Each row of a before or after table is a point. The points were changed in one or more steps. Then noise was added and the rows were shuffled. The steps act on columns, c1 being the first. Write out the steps. A step turns or swaps two columns, mirrors them in a line or flattens them onto one, adds a multiple of one to another, or multiplies or shifts one. Angles are multiples of 10 degrees, from the lower column toward the higher: turns from -170 to 170, lines from 10 to 170 but not 90. Use the fewest steps. Two steps may share a column if one is a turn and the other turns, adds or multiplies; they go together, in the order done. Otherwise the lowest column goes first.

Before (8 x 2):
[[  2 -59]
 [-15  15]
 [ 17  19]
 [-14   4]
 [ -7 -49]
 [-32 -49]
 [-16   3]
 [-26 -16]]
After, 8 rows:
[[-25  -6]
 [  2 -60]
 [-16  11]
 [ -7 -45]
 [-12   9]
 [-35 -41]
 [-14  19]
 [ 18  13]]
Steps: add -0.3 times c1 to c2

Before (8 x 3):
[[-35 -24  38]
 [  1   6   4]
 [ 12 -33 -53]
 [-50   6  27]
 [  7  17 -18]
 [ 19  40  36]
 [ 14 -33 -27]
 [-13   3 -41]]
After:
[[ 44   7   3]
 [-10   3  23]
 [ 32   5 -40]
 [ 55 -32 -29]
 [ 51 -33 -52]
 [ 57  44  38]
 [ 50  18 -20]
 [  5 -24  36]]
Steps: shift c1 by 40

Before, 10 rows:
[[-13  17  19  15]
 [  9  17 -13 -10]
 [  4 -10 -44 -45]
 [  4   0   1  -7]
 [-18   9 -23 -15]
 [-22  12   9  19]
 [  2  25 -28  16]
 [ 52 -50 -17  31]
 [ 27 -22  -4 -19]
 [ -6  30 -35 -23]]
After (10 x 4):
[[ -6  15   9  31]
 [ -1  14  -9 -11]
 [ 12  26 -27   8]
 [  7 -22  -2 -36]
 [-27  -9 -43 -35]
 [  2   0   3  -6]
 [ -1  16  21  20]
 [-20  32 -33 -15]
 [ 59 -51 -17 -11]
 [-22   8 -24  -2]]
Steps: turn c1 and c4 by -40 degrees

Before (8 x 6):
[[  9  37   1 -19 -14   4]
 [ 29 -30 -31  33  19  12]
 [ 30 -43   4  33  15 -28]
 [ 13 -22 -27   5   5 -60]
 [ 31 -24 -42   7  20  20]
 [-55  53   7 -20  -5  -8]
 [-36  10   2   2 -50 -21]
 [ 34  -3 -34  45  14 -32]]
After:
[[  8  36  -1  -9  11 -20]
 [-54  54  -8 -17   1 -14]
 [-34  10  -6 -36  40   7]
 [ 24 -31   4  27 -10  30]
 [ 10 -24   1 -50 -25  23]
 [ 26 -26   3  25 -10  -1]
 [ 26 -43   4  -9 -17  42]
 [ 29  -1   4  -7 -15  54]]
Steps: flatten c1 and c3 onto the line at 10 degrees; turn c4 and c6 by 110 degrees; turn c4 and c5 by -160 degrees

Before:
[[ -3   2 -24 -22 -15  -9   6  19  20]
 [  0  44 -14   3  32 -41  12   4  17]
 [ 23  -2  53  -7 -26   7 -32  19  28]
 [ 15  16 -18   6  -7   0 -50 -12  26]
 [-17 -44 -29  22  35   9  34  13  37]
 [  7  39 -17 -23   4  21  20 -45 -52]
 [-11 -52  32  -9  -7 -17 -44  33  13]
 [ -4  29 -14 -19  15  31 -18  38 -51]
 [ 51  34 -22 -54  27  12  19 -17 -43]
 [ 51  45 -13  29 -38 -28 -37 -10 -10]]
After, 10 rows:
[[ 19  -5  56  -5  23   2  37  18  45]
 [ 14  18 -25   4   4  -1  51  -5  18]
 [ -1  42 -13  -1 -24 -43 -17   6  13]
 [  8  34 -15 -25   1  17 -23 -49 -57]
 [ -4  34  -8 -17 -14  33  17  38 -60]
 [-12 -51  31 -12  -1 -16  40  33  26]
 [ 50  51 -14  29  29 -30  38  -8 -13]
 [-13 -44 -31  18 -26  10 -33  12  28]
 [ 50  31 -26 -56 -20   9 -24 -15 -50]
 [ -6   2 -21 -23  14  -8   0  17   7]]
Steps: add 0.3 times c3 to c9; turn c5 and c7 by -170 degrees

Before, 12 rows:
[[  5  19  -1 -55   2 -11  10   0 -23 -14  10]
 [ 10 -21  22 -33  -3 -34 -16 -45  32  18  21]
 [-25  15  15  -8 -18 -42  10  -9 -36 -10 -14]
 [-21  -6  53 -17  25  54 -34   8  10  24 -42]
 [-35   9  -9 -15 -10 -36  18  53  13 -20 -34]
 [ 47  44  12  20 -23   5 -14  -6  12   5 -47]
 [-38 -11  51  10  25 -50  30   4  -6 -12  16]
 [-27  14 -12 -31  17  -6   5  16 -11  34  -4]
 [  9 -31   7 -10   0  12 -11 -22 -12 -12  31]
 [ 20  15  60  33 -53  12   0 -19  21   6  16]
 [ 16  25  31  12 -17 -56  -9  45 -53  11 -26]
 [ 17  46   9   4 -22 -23 -31  -5 -21 -10  14]]
After (12 x 11):
[[-26   8   9 -13 -20 -37  17  55   5 -24 -34]
 [ 18  -6  43  17  16   1 -15  -6  -1 -18 -34]
 [ -9  13  17 -27  -8  -6   6  17   0   8  12]
 [ -9 -51  -4   9  -9 -50  30   2   5   2   5]
 [-12 -51  26  37  -9  11  -1 -18  -5  10  14]
 [  0  -3  45   4  -1 -31 -32  -8  -3   3   6]
 [  3   5  19 -54   2 -16  11  -3  -1   0   2]
 [  8 -17 -33  -8   5  12  -9 -21   0   9  19]
 [  2 -53   4 -19  -3  55 -30   9   4 -13 -24]
 [  8 -29 -19 -38   6 -33 -16 -46   1  11  21]
 [  4 -29  24  13   0 -57  -6  49   2 -11 -12]
 [-22 -10  17 -12 -18 -44   7 -10  -1 -12 -13]]
Steps: flatten c1 and c5 onto the line at 40 degrees; turn c2 and c3 by 80 degrees; multiply c9 by 0; flatten c10 and c11 onto the line at 60 degrees

Before (14 x 12):
[[ 19  -9  15  19 -10 -21  25  18  10 -13  -9  -2]
 [-18  16   0  23  20  -1  30 -15  -4  -1  10  11]
 [ 15   7 -12  13  22  10  30 -12  -9  15  -4  24]
 [-13  -7  20  20 -16  -6  -1  -1  14 -10  -3   8]
 [-22  13  -4   4   1 -12 -12  14  12   2 -13  -6]
 [ 13  18  12   5  21  -1   1   1 -20 -21  -9 -13]
 [-14  15 -17  12   1  -5  -1 -10  10 -23  -8   7]
 [  1  11  -2   4 -15  -7  27 -10 -13  12  -2 -17]
 [ -9   6  -6  27  20  17   6   2  -9 -28   9  -4]
 [ 18  -8   0  -4  21   0  16  -5  12  -1   1 -16]
 [  1  14  -1  15  -5  18  28  10   7   6  25  25]
 [ -9   0   3  -5 -11 -18  29 -13  -5 -14  18   5]
 [ -4 -16   5 -11 -13 -11   3  16  -3 -18  -9  -3]
 [ 13 -15  11   8   2 -23 -11  -3 -21  16  16 -10]]
After (14 x 12):
[[  1  14  -1  14  -4  18 -43 -37   5  23 -10 -26]
 [ -8  -1   3  -6 -12 -18 -56 -18  -6  -5 -13 -18]
 [ 17   6 -12  12  21  12 -57 -19  -9  22  16  -9]
 [ -5 -17   6 -12 -12 -12   2 -18  -3 -20   7  -2]
 [-22  13  -3   6   0 -12  28   1  13  -4   7  12]
 [-13  -7  20  18 -18  -6   1   3  13  -7   6 -10]
 [ -1  12  -2   4 -16  -6 -52 -18 -11   2  -6  20]
 [ 12  17  11   5  21   0  -1  -2 -19 -25   0   4]
 [-12  14 -17  12   1  -4  -2   9  11 -19  11 -14]
 [ 13 -15  10   8   3 -24  18  14 -21  13 -18   9]
 [ 20  -9  15  19 -10 -21 -34 -40  11 -15   6   0]
 [ 17  -7  -1  -4  20  -1 -30 -12  12  -8  -9  11]
 [ -8   5  -8  28  19  17 -10  -7  -9 -23 -10 -16]
 [-18  16   0  24  19  -1 -61 -18  -4   7  -1 -12]]
Steps: multiply c7 by 2; turn c7 and c8 by -150 degrees; turn c11 and c12 by -150 degrees; turn c10 and c12 by 30 degrees

Before (13 x 14):
[[ -8 -20  -2  24 -10 -40  22   3  10  20   0 -18   1  29]
 [  1   9  16 -45 -59  13 -16  35   9   3  15   4  -3  13]
 [ 27 -29   8  -4   3   3  25   9   2  33 -15  10 -18  32]
 [-35  -1   2 -24  12  41 -23 -17 -22 -11 -18 -10   9 -14]
 [-13 -31  19  31 -20  -5  29  23  27   1  14  13  -4   9]
 [-17  -7 -16 -60   8  32 -14  -7  -4  -6  27  -7  12 -26]
 [ 11 -26  15  37 -20   4  27 -10   7   2  22  -7  15  43]
 [ -1  -8  13 -38   2  11 -13 -25 -15 -26  -9 -11  24 -48]
 [-15 -39   1 -30 -16  27   4  -5 -16  -2  -7 -37  10 -26]
 [ -5   0 -23 -30 -52  17  -1  26 -11   3   4  17  33 -19]
 [ 13 -24  15  27  -1 -13  14  32 -24  15  20  -5  -9  22]
 [ 13 -15  -6   7  10  12   9  22  12 -18  -8 -22   4  18]
 [-10  19   9 -42   1  31  28   5 -16  -2  -2 -17   3 -13]]
After (13 x 14):
[[-16  24 -22 -29 -40  -8   4  26 -11 -13   4   4  31 -19]
 [  9  -4  14  27  10  15   8  33 -23  20  21 -11 -10  22]
 [-34  -6   3 -24  11 -41 -18 -17 -22 -16 -17  16   9 -13]
 [-12  27  16 -45 -47  -1 -10  35   8   6  15  14  -3  13]
 [-28   4   9 -42  -7 -16  11   6 -17  -4  -2 -27   5 -13]
 [ -8  -9   8  -5  14  26  19  10   3  43 -16 -17 -19  32]
 [ 41   1  -2  24   2  -2   9   2   9  18   0 -21   1  29]
 [-14  -9  -6   7  15  13  -2  24  12 -20  -8 -13   4  18]
 [  7   1  20  30   0 -12  24  22  26   3  13 -19  -6   9]
 [-11  -3  13 -38   6  -3 -13 -26 -15 -39  -9   8  22 -49]
 [ -6   1  15  37  -3  10  16 -11   7  -6  22 -22  16  43]
 [-29  -5 -15 -59   7 -22 -13  -7  -4 -13  27  10  12 -26]
 [-25  -3   2 -30   5 -20  -8  -4 -16  -7  -7 -13  10 -25]]
Steps: turn c1 and c6 by 100 degrees; flatten c2 and c5 onto the line at 120 degrees; multiply c12 by 0.4; turn c7 and c12 by -50 degrees; add -0.5 times c13 to c10

Before:
[[  4 -11  -2  34   8   4  -1  13   6  16 -25   4 -31   7 -29   7 -12 -12]
 [ 16 -16  -9 -12 -44  -8  21 -14   9  -4  24   3  19  -7   4  -7  13  17]
 [-21  -9  21  10  -1  33 -23 -13   9  -3  -4  -5  36  -4 -11  24  -2 -22]
 [ -4 -14   1 -32 -26  -4  38 -28  16 -17  20  22  21  -5   7  12  -9  14]
 [ -7  -1 -13   0   6  26 -28  -4  -8  20 -29  -4   5  -5  -4  32 -16 -21]
 [-14   1   5 -16 -15  29  18 -10   5   8   0   0  16 -25 -10  20  27 -13]
 [ 17  21  10  10   0  -6   1  16  22  17 -13  16 -25  23 -27 -17   9  27]
 [ 16 -15   4 -16 -20   8  29 -18  21   9  18  22  20 -20  22 -16  -2  -1]
 [  4  13 -14  14   1  28   6  23   8   9 -15   1  -2   9 -31  -3 -15  -2]
 [ 21   2  20  25 -15   4  14  12  -6  11 -14  36   3  19 -20  -1  -2  25]
 [ 11  15  16   6   6  -5   4  36  -9  17  14  20 -13  16 -28 -12   9   1]
 [-32 -18  14 -21  -7  36   0   1  -2  15 -30 -39  21  -1  -6  21  -4 -22]]
After:
[[-22  -9 -22   9  26  33  -2 -12  10  -4  -4  -6  36  -5   8  21  -3 -23]
 [-32 -18 -12  -3  -1  36  -7   1 -22  16 -29 -38  22  -4  16  15  -4 -22]
 [ 13 -14 -10  21 -30   7 -20 -20 -16   9  18  23  19  18  42 -20  -1  -3]
 [  5  14  17   9  -5  30   1  23  13  10 -15   1  -1  -5 -13 -27 -15  -1]
 [ 21   3 -12  -7 -13   4 -15  11  25  12 -12  39   2 -25   0  -3  -2  22]
 [ -7  -1  10  -8  28  29   8  -5   0  20 -29  -4   8  12  17   7 -17 -20]
 [ 11  13 -11  -8  -3  -5   6  37   5  17  16  20 -13 -20 -10   1   8   1]
 [ -3 -14  -4  16 -37  -2 -28 -29 -33 -17  19  23  21   6  28  -3 -10  13]
 [ 16 -18   6  10 -20  -8 -46 -15 -13  -4  25   0  17   9  25  13  14  16]
 [ 16  21  -2  21  -1  -9   0  13   9  17 -12  16 -26 -26  -7  -4   9  27]
 [-14   0 -14   4 -18  30 -16 -11 -16   9   1   1  15  24   9  60  27 -14]
 [  4 -11   7   5   2   3   7  12  34  14 -25   3 -31  -5 -10 -14 -12 -11]]
Steps: turn c3 and c14 by -160 degrees; swap c4 and c9; turn c5 and c7 by 90 degrees; shift c15 by 20; add 1.5 times c17 to c16

Before (14 x 20):
[[ 19 -15  11  -6 -10 -14  22 -28 -26  18 -31 -23 -21  19  -4  -9  20   1
  -17  15]
 [-22 -24 -11   8  -5 -18   2 -10  16  11  -9   0  22  -2   7  21  -3 -49
    6 -24]
 [-10 -23 -17  37 -14   1  37  18 -13  26 -37  15   3  17  -8  -6   7 -11
    7 -15]
 [  6  -2   0   8  14  19   3 -38  29 -11   9 -16  27  17  10  11 -29  -1
    7   7]
 [ 10  21 -20  14  -9 -32  -2  -4 -19 -37 -11   9   2  27  15   3  -1 -24
  -26  24]
 [ 10   4 -24  11  11 -37   7  -5 -18 -37 -47 -23  -7 -13 -24  -6  23  24
    0 -24]
 [-12  -3   1 -10   4  -5  21   6 -28  -2 -60  11  -2   4  27   1   6 -19
  -32  10]
 [-11 -28  13   7  -3  34 -10 -14   7  -8 -54  13 -17   6 -19 -17  -9 -15
  -16 -18]
 [-14 -15 -35  -4   1  41 -14  11  -8  22  19  -6 -21  -7  -9  18  10   9
   17 -10]
 [  2  12  10 -10  19  -1  24   9   5  14 -46  23 -30   1  -3  24  25 -20
   -8   4]
 [  4  22  -2 -29 -46 -14   8  -5  -5 -16 -26   0 -32  14  60  10  17  24
  -40  21]
 [-41  -8 -15  22  14 -15  10   1   2 -12 -36 -19 -14 -41 -26  -2  30  11
   21  -6]
 [  3 -25  22  22  35   4   9   6  29  -6 -12   4  -3  24   9  -7 -13  -7
  -27  -2]
 [-38   2 -30 -28   3 -16  22 -51 -45  -4 -10  16 -32 -15   8  -2 -10 -10
   -5  -5]]
After (14 x 20):
[[ -1 -15 -36 -10  20  53 -13  12  11  -1  23  -6 -22  22  -9  12  -5   9
   18 -12]
 [-21  12  11 -17  40   0  24  10   7  -6 -41  23 -31  14  -4  18 -25 -20
   -7   4]
 [-37 -29  14  13  17  44  -9 -15 -11  -3 -40  12 -17 -10 -21 -14   5 -17
  -15 -18]
 [ -2 -25  21  13  56   5   8   4 -32 -21 -13   5  -3 -13   9 -15  -4  -6
  -26  -3]
 [  9   1   1  -3  35  24   1 -39 -39 -12   4 -17  27 -17  10   2  10  -1
    9   7]
 [-15   5 -25   8  33 -48   7  -4  28  24 -46 -24  -8 -30 -23  -9 -12  23
    1 -23]
 [-25 -23 -12  -6  14 -23   1  -9 -15  -1   5   1  22  12   8   9  -7 -50
    5 -25]
 [-43  -3   0  -5  22  -7  20   6  28  -3 -45  12   0  -2  26   7   9 -19
  -31  11]
 [-53  -8 -15  10  34 -20   9   2  14  43 -11 -19 -13   0 -24 -12 -26  10
   20  -6]
 [-26 -23 -17  20   6   2  37  20  14 -22 -29  15   4  17  -8 -22   1 -11
    7 -16]
 [  0 -15  11   3  10 -19  23 -28  32 -24 -37 -22 -22  11  -4  -1  -5   1
  -17  14]
 [ -9  23  -3 -16 -25 -18   7  -6  13  -8 -25   1 -33 -21  62  20 -14  24
  -39  22]
 [-40   3 -32 -11  23 -19  23 -52  35  15  10  15 -30   2  11  11  32 -12
   -4  -4]
 [  4  20 -21   4  13 -43  -2  -2  14 -14 -14   8   3 -44  15  -4  10 -24
  -27  24]]
Steps: turn c1 and c11 by -30 degrees; flatten c4 and c16 onto the line at 130 degrees; shift c5 by 20; multiply c6 by 1.3; turn c9 and c17 by -150 degrees; turn c10 and c14 by 110 degrees

Before, 11 rows:
[[  7   0   6   2  -7 -11  23  -3  -4  13   0  19 -10 -16   5   1  -3 -10
   14   5  -4  -1   7 -11]
 [ 11  13   6 -10  -2  -8  22   4  10   7   2   2 -14  33  -4  -9  14  -3
    3   3  28  16  -9 -11]
 [ -1  13   9 -15   3 -11  -5  -4   6 -29 -13  -4  -4   1  19  -6  -9  -4
   17  -5   0 -19   4   5]
 [  0   4  -7   2  -6 -13 -22   5  13   3   8  -2   9 -21   0 -11 -11   5
   -5   6   0  14   9   4]
 [  3   6   4  -4  -3   5  22   1  -6 -19 -14  -4   9  -6   1  -9 -15 -11
   15  -3  -6   8 -19   2]
 [-16  12  -9  -1  -6  15  -4  16   0  -6  -8  60  -9 -17  -4 -11 -14   2
   15   3  -8  10  -9   0]
 [-10  12   3   0  -9  -3  21  13  -3  19   3 -14   9  -7  -2 -10  45   6
   16  10  -1   2   7  -6]
 [  6   7   6   0   3  -9  22  20  13  21 -16  -8   2  31   0   8  15 -31
   16  10  14  12   9   6]
 [ 12   1   5 -24  -9  -7 -18  -3 -13 -14   4  -7 -15 -20  -5  29 -15   2
   13   3  -5  11  -4  -6]
 [-15   2  10  -8   1  20  22   5   5   2   3  10  -8   4  12  11 -12   2
   15  -2  11   8   9   3]
 [ 10  -2 -26  -3  -4  -5  17  20  -3  13 -13 -12  13 -20  30  11 -15   2
  -19  14   0   2 -20  -2]]
After:
[[ 11 -12   8 -18  -8  19 -16  -3 -12 -13   5  -8 -14 -20  -6  27  20   2
   13   4  -1  10  -7  -4]
 [ -2 -29   8 -11   6  21  -4  -4   5 -28 -13  -6  -2   1  18   5 -10  -5
   16  -5   7 -22   3  -6]
 [-10 -14   3   3   1   3  21  14  -3  19   4 -15   9  -8  -6 -44  15   7
   15  12   1   4   7  -5]
 [  1 -22  -7  -2  -4  32 -22   3  12   3   9  -2   9 -19   1   4 -16   6
   -5   6  -7  14   8   4]
 [  7 -20  -5  -3   8  22  21  19  15  19 -15  -9   3  31   4  -8  15 -32
   16  10  15  11   8   5]
 [-15  29   1  -9  -7 -54  24   6   5   3   4  11  -7   4  13  16   4   1
   14  -3  14   8   7  -5]
 [  5   2   5   2  -1 -17  22   1  -5 -20 -15  -3   9  -8   0   8 -16 -10
   16  -2  -2   7 -19   1]
 [ 10 -22 -13 -20  -3  13  21   5  11   8   3   3 -13  33  -9 -17   0  -3
    1   2  25  15 -10  -8]
 [ 12  -4 -18 -16   4  13  18  19  -4  13 -13 -13  13 -21  24  19   2   2
  -19  15 -17   3 -19 -17]
 [-18  11   1  -1 -49 -45  -3  15   0  -7  -7  61  -8 -18  -4   5 -16   3
   14   3 -10  10  -9   2]
 [  9 -18   8   6 -20  27  23  -2  -4  14   0  19 -12 -16  -1   1   0 -10
   12   5   2  -1   8 -11]]
Steps: multiply c6 by 3; turn c2 and c6 by -150 degrees; turn c3 and c21 by 40 degrees; add 0.7 times c3 to c4; add -0.7 times c12 to c5; turn c15 and c24 by -30 degrees; turn c16 and c17 by 60 degrees
